Rows are points. The points of each table are mixes of a few directions, plus a little noise. How many directions does each table use, and how many do they share? Where both have some left over, give the other angles between the two spaces (their principal angles), to ten degrees, smallest first.
In the rows, zero is written as 128.

First (5 x 2):
[[142 203]
 [121  92]
 [129 133]
 [129 135]
 [118  77]]
Second (5 x 2):
[[158 128]
 [135 128]
 [ 45 129]
 [173 127]
 [128 128]]
Directions: first 1, second 1, shared 0; angles 80

First (8 x 6):
[[121 120 126 127 143 141]
 [ 98  91 120 122 193 183]
 [171 180 139 136  37  51]
 [164 171 137 135  52  64]
 [119 117 126 126 147 144]
 [125 124 127 127 135 134]
 [114 111 125 125 158 153]
 [113 110 124 125 160 155]]
Second (8 x 6):
[[148 132 118 136 147 124]
 [149 142 124 134 120 109]
 [133 136 131 128 112 116]
 [ 43  51 127 107 225 239]
 [140 139 128 131 114 112]
 [153 136 116 137 147 120]
 [119 140 143 122  73 107]
 [140 148 135 129  85  97]]
Directions: first 1, second 2, shared 1

First (9 x 11):
[[131 113 114 109 168 104 118  88 116 120 158]
 [108 152 127 153 119 113 108  98 142 145 133]
 [128 133 135 136 109 141 135 151 133 130 113]
 [184  53 121  48 182 150 174 178  81  78 138]
 [128 137 140 141  95 151 140 167 136 132 101]
 [129 129 131 130 121 134 132 138 129 128 122]
 [ 96 176 139 181  79 128 108 122 159 159 107]
 [ 89 176 127 177 106 101  90  74 157 161 134]
 [159  82 118  78 173 129 148 137  99  98 146]]
Second (10 x 11):
[[121 131 122 130 141 112 116 100 129 131 142]
 [110 137 112 133 162  86  96  52 130 137 166]
 [110 137 112 133 162  86  96  53 130 137 166]
 [130 127 130 128 124 133 131 136 128 127 124]
 [151 117 149 122  83 183 170 227 126 116  78]
 [156 114 154 121  73 195 180 249 125 113  67]
 [120 132 121 130 143 110 114  95 129 132 145]
 [128 128 128 128 127 129 129 129 128 128 127]
 [115 134 116 131 153  97 105  73 129 135 156]
 [137 124 136 126 111 149 144 166 127 123 109]]
Directions: first 2, second 1, shared 1

First (10 x 14):
[[152 118 104 134 125 139 118 126 107 124 111 132 101 123]
 [152 129  99 136 126 146 119 134 107 113 116 135  99 123]
 [128 109 138 126 127 115 126 114 128 145 120 122 131 128]
 [140 124 115 131 127 134 123 127 117 125 120 130 114 125]
 [167 111  90 139 124 145 112 123  94 122 100 134  84 120]
 [ 41 146 224 101 137  76 162 124 204 161 182 109 230 146]
 [157 120  98 137 125 143 116 128 103 119 109 134  95 122]
 [113 115 153 121 129 108 132 116 141 148 131 120 148 131]
 [140 135 111 133 127 141 124 135 117 115 125 133 113 126]
 [ 92 173 149 122 133 133 146 153 159 107 166 131 164 136]]
Second (8 x 14):
[[144  83 131 127 125 109 118  99 114 160 101 119 115 124]
 [144  83 131 127 125 109 117  99 114 160 101 119 115 124]
 [136 106 130 128 126 119 123 114 121 144 115 123 122 126]
 [132 117 129 128 127 123 125 121 125 136 122 126 125 127]
 [141  93 130 127 126 113 120 105 117 153 107 121 118 125]
 [ 85 249 120 130 137 180 156 207 166  41 201 152 163 139]
 [120 150 126 128 130 138 133 142 135 112 141 132 134 130]
 [123 143 127 128 129 134 131 138 133 117 137 131 132 129]]
Directions: first 2, second 1, shared 1
